Each row of a before or after table is a point. The points were changed in one or more steps. Then noise was added and the rows were shuffled. The steps act on columns, c1 being the first. Name the steps. A step turns or swaps two columns, mirrors them in a line or flattens them onto one, adds a multiple of one to another, or multiplies or shifts one. Angles are multiples of 10 degrees, from the lower column toward the higher: turns from -170 to 170, lines from 10 to 170 but not 90. Use the fewest steps. Two steps may share a column if one is a turn and the other turns, adds or multiplies; they go together, in the order done. Otherwise the lowest column goes first.
In the rows, zero is written as 128.

Before (11 x 3):
[[132 190 130]
 [137 126 156]
 [147 140 158]
 [156 174  93]
 [142  81 166]
 [132 155 143]
 [115 178 130]
 [153 117 151]
 [148 161 201]
 [115 135 148]
 [ 91 113 115]]
After, 11 rows:
[[163 110 148]
 [119 149 144]
 [162 125 130]
 [132 154 126]
 [140 138 136]
 [161 133 138]
 [ 91 123 141]
 [128 147  84]
 [131 132 151]
 [191 142 171]
 [154 125 144]]
Steps: turn c1 and c3 by -40 degrees; multiply c2 by 0.4

Before (8 x 6):
[[144 151 135 134 129  77]
 [155  92 127 131 104 127]
 [ 98 153 161 119 105 113]
 [147 135 127 128 116 114]
 [172 181 130 142 117 125]
 [149 118  66 175 118 121]
 [111 184  83 118 128 169]
 [105 132 135 152 155 121]]
After (8 x 6):
[[148 154 137 118 105 112]
 [199 118  55 176 117 121]
 [223 182 125 143 118 125]
 [161 184 145 117 127 169]
 [195 151  58 134 129  77]
 [204  92 125 131 104 127]
 [196 135 107 128 116 114]
 [155 132 124 151 155 121]]
Steps: shift c1 by 50; add 1.5 times c6 to c3

Before, 13 rows:
[[134 100 135 145 116 145  92 110]
 [ 82 149 153 143 169 138 144 152]
 [ 90 119 113 136 116 117 102  98]
 [130 132 151 113 121 107 117 126]
 [104 155  84 105 106 135 135 132]
 [ 99 167 125  93 107 152 138 110]
 [ 90 166 117 126 168 161 117 169]
 [105 137 158 106 136  99 138 149]
 [108 116  93 145 183 105  72 109]
 [115 165 157 137 176  92 123  94]
 [103 105  81 105 136 105 146  98]
 [ 99 149 125  91 150 150  88 120]
 [117 116  91 159 170  94  97 151]]
After, 13 rows:
[[ 99 148 125  90 150 129  65 119]
 [116 163 157 137 176 129 119  95]
 [ 89 120 112 135 115 129  86  99]
 [107 117  92 145 182 129  37 110]
 [ 81 149 152 143 169 128 154 151]
 [104 158  85 104 105 129 139 132]
 [105 137 158 105 134 128 144 150]
 [104 106  82 105 137 127 157  96]
 [129 133 151 113 120 127 110 127]
 [ 99 167 125  93 106 128 142 111]
 [119 117  92 159 169 127  78 150]
 [ 90 166 116 125 168 128 110 167]
 [135  98 135 144 114 127  71 112]]
Steps: multiply c6 by 0; multiply c7 by 1.6

Before (11 x 11):
[[137 113 123 136 132 104  91 116 128 100 136]
 [116 100 118 165 140 132 104 121 124 122 166]
 [121 125 151  90  90 131 151 155 118 121 133]
 [140 110 144 104 119 136 119 190 130 110 137]
 [148 110 120 142 151 155 108 124 112 135 107]
 [139 129 102 152 135 150 105 124 108  90 145]
 [136 151 134 111 138 150 158 169 162 129  97]
 [169 140 177 112 119 145 157 169 142 121 127]
 [149 178 162 104 117 171 125 175 157 153 101]
 [121 119 125 184 133 133  99 131 110 107 109]
 [124 138 124 142 155 115 116 141  94 124 137]]
After:
[[170 201 178 130 119 143 157 172 120 127 117]
 [139 122 103 143 136 150 104 126 155  86 138]
 [149 104 119 127 151 153 107 124 117 130 154]
 [141 205 143 132 119 138 119 189 136 121 120]
 [137 212 133 126 139 149 160 170  85 135 114]
 [126 159 123 129 154 116 115 142 152 119 153]
 [122 123 126 142 132 134 100 131 120  92 153]
 [149 248 161 117 118 172 125 176  90 156 116]
 [121 167 150 125  88 131 152 155 137 134 133]
 [138  94 123 140 134 104  90 116 136 101 125]
 [115  90 119 135 141 134 105 119 164 111 112]]
Steps: add 1.5 times c8 to c2; flatten c4 and c10 onto the line at 110 degrees; turn c9 and c11 by -120 degrees

Before:
[[131 154 112 110 148 142 169 162 130  64 128 127  99 153]
 [117 111 122  73 114 115 157 162 163 127 152 136 155 141]
 [102 180  87 135 143 165 103 120 142  98  99 119 158 109]
 [130 174 158  94 172 118 117 144 181  80 159 129 131 171]
 [121 153 112 138 123 151 180 140 174 107 113 116  96 178]
 [105 128 124  91 158 157 121 149 148 119 111 137  91 127]
 [141 174  95 128 113 102 152  92 112 103  93 125 163 135]
 [ 98 154 101 141 148 141 154  99 157  80 161 109 147 146]
 [174 117 138 105 133  93 116 147 145 115  98 106 160 130]
 [153 141  90 101 149 110 153 139 165 134 165 142  91 129]]
After:
[[123 154 140 140 121 130 180 100 173 106 111 117  96 177]
 [148 152 131 110 132 107 169  93 128  63 129 127  99 151]
 [149 143 160 102 154  98 153 127 165 134 165 143  91 129]
 [114 111 122  73 116  96 157 116 162 127 152 135 154 141]
 [173 175  94  94 130 118 115 134 182  81 158 129 131 171]
 [159 128 125  93 106 130 122  92 149 118 111 137  90 127]
 [112 174 172 129 140 129 152 161 112 103  94 124 163 135]
 [143 181 168 134 103 147 104  95 143  98  98 119 158 109]
 [147 153 162 141  99 150 152 130 158  80 161 110 147 144]
 [132 117 113 106 173  94 116 147 144 114  98 105 160 132]]
Steps: swap c1 and c5; turn c3 and c8 by 160 degrees; turn c6 and c8 by -50 degrees

Before (8 x 20):
[[107 135 111  90 140 128 152 168 187 145 115 131 149 181  81 136 122 104
   97 101]
 [105 150 160 127 113  91 112 185 121 146 150 117 100 134 111 112 132 147
  153 108]
 [180 127  50 109 163  67 159 171 137 130 165 135 135 132 151 138 183 126
  148 173]
 [126 126 109 147 117 120 105 155 148 126 140 116 121  58 179 153 137 164
  103 164]
 [145 108 106  61 162 158 100 139  86 173 172 118 147  91 128 126 132 154
  120 145]
 [125 114 127 136 126 106 144 169 137 148 113 106 131 105  83 117  92 156
  150 133]
 [160 118 113 125 155 124 104 156 111 142  96 106 107 118 161  94  83 136
  125 164]
 [112 160 104 145 131 146 116 146 139 134 132 121 118 152 164 128 122 163
  117 125]]
After:
[[115 162 101 140 131 142 116 145 139 135 136 120 120 152 166 169 164 132
  116 126]
 [142 107 105  62 165 160  99 139  85 174 173 119 148  97 125 162 149 134
  115 146]
 [181 126  48 109 166  66 123 169 135 130 167 133 129 133 151 177 109  70
  146 171]
 [107 148 160 126 114  92 111 183 123 146 147 117  93 138 111 153 143 128
  153 111]
 [125 114 125 134 127 108 158 167 138 146 114 106 124 102  82 156 166 135
  150 129]
 [107 135 111  90 142 127 153 168 187 144 112 131 161 184  84 176 107 127
   98 103]
 [159 112 112 125 155 123 136 158 115 145  97 107 109 119 159 136 151 174
  123 167]
 [124 127 109 148 113 119  97 156 149 128 140 115 130  60 177 196 160 126
  107 164]]
Steps: turn c17 and c18 by -110 degrees; turn c7 and c18 by -40 degrees; add -0.3 times c19 to c13; shift c16 by 40

Before:
[[126 110 136 104 115 109 106 142 174 104 140 111 110 129  98 172  85 143
  153 161 173  95 139 157]
 [117 143 135 178 106 126 139 145 176  89 116 140 114 117 131 130 125 137
  190 156 107 110  90 148]
 [105  85 111 105 112  85 118 160 143 132 125 100 108 111 115 136 126 104
  156 176 153 111 126 167]
 [ 76 167 131 160 124 147 150  69 115 138 113 108 159 134 105 103 140 118
  134 114  93 108 160 113]
 [140 113 129 167  70 147 108 141 147  82 146 146 104 135 110 146 129  89
  159 149 124 127 116 142]
 [113 157 135 177 119 128 170  98 139 199 116 125 151 146  81 120 149 121
  146 121 113 133 166 103]
 [ 90 158 113 171 128 135 141  88 134 177 115 116 170 111  96 120 187 134
  109  58 143 108 128  95]
 [105 187 118 153 115 136 109  50 129 184  84 136 125 155 113 118 156 126
  137  94 120 153 142 106]
 [126 100 125  94  96 121 130 171 155 118 152 118 137 139 115 123 105 146
  127 156 141 122  91 165]
 [109 130 157  88 119 140  94 176 140 140 140 133  99 105 114 127 116 137
  149 169 174  90 128 135]]
After:
[[125  99 120  92  96 121 119 171 154 119 154 120 136 137 114 129 108 147
  128 157 141 123  89 164]
 [114 157 150 178 117 128 176  99 140 178 122 123 151 144  82 116 125 122
  147 121 113 133 167 104]
 [ 92 157  84 169 129 134 165  89 130 160 119 115 172 111  97 114 172 134
  111  59 143 111 131  92]
 [107  87  74 108 110  85 120 162 144 130 124 100 109 113 116 134 130 106
  157 179 153 108 123 170]
 [ 76 166 135 159 123 148 154  69 115 135 121 106 162 133 105 100 128 121
  133 114  93 109 159 111]
 [141 111 130 168  72 145 111 141 147  97 138 147 104 136 110 151 140  89
  159 147 124 129 114 140]
 [107 131 212  88 118 138  92 176 139 138 142 136 102 103 111 132 135 137
  148 171 173  89 131 136]
 [126 109 151 100 111 110  89 143 176 111 126 112 111 131  99 171 100 143
  154 165 172  94 139 156]
 [121 144 149 176 107 123 138 143 176 103 117 142 114 118 133 127 121 138
  192 158 106 111  92 150]
 [103 187 100 154 113 135 124  50 128 165  88 136 126 153 115 101 163 126
  137  95 121 152 143 103]]
Steps: multiply c3 by 3; turn c7 and c17 by -30 degrees; multiply c10 by 0.7; turn c11 and c16 by 20 degrees

Before, 9 rows:
[[194  98 119 124 139 140 160  83 168 110 169 129 153 137 149 135  96  97
  111 106 125 151 164 108 116 144 154 151 141  94 136  97 165 117 140 147
  179  87  91  90 128  77 145 116 135 114 137  96]
 [166 102 118 142 193  88 126  65 119 123 112 134 125 130 130 154 112 103
  118 159 123 155 157 104 128  74 110 102  84  93 138 131 128  99  89 134
  147 172 143 121 117 125 195 129  92  95 129 157]
 [160 127 157 107 137 122 104 102 171 146 157 168 155 135 143  97 161 108
  145 163 116 151 135 171 107 131 110 123 122 121 115  99 104 127  97  93
  110 198 118  95 116 138 128 110 125 131 132 126]
 [132 120 120 160 138 138 125 150 158 111 125 146 157 116 167 126 212  34
  146 143  82 112 153  94 121 173  86  98 145 164 164 176 120 131 130 121
  144 156  87 124  95 138 106  91 135 136 130 137]
 [163 140 130 109  82 116  98 144  84  95 135 148 123 184  72 132 182  52
  152 122 141 149 141 155 115 129 120 162 156 145 126 146 113 119 169 139
  142 130 114 110  99 112 127 114 111 146 122 123]
 [179  78 119 122 128  84 129 111  92 120 144 166 193 164 139 132 149 155
  121 106 133 113 137 125 121 142 133  52 117 148 141 138 133  94 132 140
  146 134 118  80 162 131 126 148  67 110 135 142]
 [108 147 151 116 111 110 144  76 160 161  82 149 130 155 122 111 165 148
  144 151 153 134 142 138  93 130 172 141 147 140 175  90 153 132 176 123
  141 150 135 164 145 113 134 149 116 116 102 137]
 [135 134 171 129 117 174 142  71 173 135 117 106 134 174 117 110 174 133
  140 110 115 135 149 128 145 108 120 118 119 147 106  89 100  97 165 138
   89 154 143 123 141 108 136 162 125 142 132 136]
 [127 129 155 165  77  77 130  93  82 149 150 133 135 104 140  62 157 145
   87 153  99 158 105 179 137 140 110 100 104  96 108 127  92 140 160 163
  127 156 121 128 133 114 140 145 163 114 112 143]]
After (9 x 48):
[[111 127 156 107 118 153 104 102 171 145 157 129 154 135 143  97 161 107
  145 163 116 152 134 172 108 131 110 130 122 121 115  99 103 101  97  93
  110 197 118  98 124 138 132 110 124 131 132 125]
 [ 83 102 118 141  61 116 126  65 119 123 112 127 125 131 130 154 112 102
  119 158 121 155 157 103 129  74 109 150  84  94 139 132 128 109  88 134
  147 172 142 122 187 124 141 131  91  96 130 158]
 [ 98 133 171 128 131 204 144  72 174 133 117 128 134 175 117 110 173 134
  142 108 114 134 148 128 145 111 121 113 121 148 107  90 101 138 164 138
   89 154 142 123 142 107 124 162 126 141 134 136]
 [ 85  98 119 125 135 170 161  82 167 110 170 128 153 137 149 135  96  97
  112 107 125 152 164 108 117 144 153 152 141  94 136  97 163  78 140 146
  179  89  90  91 144  76 130 115 135 115 137  95]
 [ 74  77 120 122  78 115 130 111  92 122 144 130 193 165 138 131 150 155
  121 104 135 113 137 125 121 142 132  69 116 148 141 137 133 101 132 142
  145 134 119  80 138 131 114 149  66 108 134 143]
 [139 129 155 165 151 108 131  93  82 148 149 129 135 103 140  62 158 145
   87 153  98 157 105 178 137 140 109  74 103  95 109 126  92 123 160 162
  127 156 122 128 141 114 127 146 164 115 113 144]
 [141 149 151 116 149 140 145  76 161 159  82 130 129 154 124 111 164 148
  145 150 152 134 142 138  92 130 173 128 148 140 176  91 155 144 176 121
  141 150 136 164 139 112 122 148 116 115 101 136]
 [103 140 131 108 186 148  98 145  84  95 134 128 123 183  71 133 183  51
  152 121 142 150 141 154 115 127 122 124 155 145 125 146 114 102 170 140
  142 130 114 112 119 113 139 114 111 147 123 122]
 [129 121 121 160 101 168 125 150 157 111 127 128 157 117 168 124 210  33
  147 144  83 111 154  93 121 173  86 112 146 164 165 177 120 123 130 122
  144 154  86 125  96 139 135  92 136 136 130 138]]
Steps: turn c1 and c34 by -120 degrees; mirror c5 and c28 in the line at 70 degrees; shift c6 by 30; multiply c12 by 0; turn c41 and c43 by -70 degrees; multiply c43 by 0.4
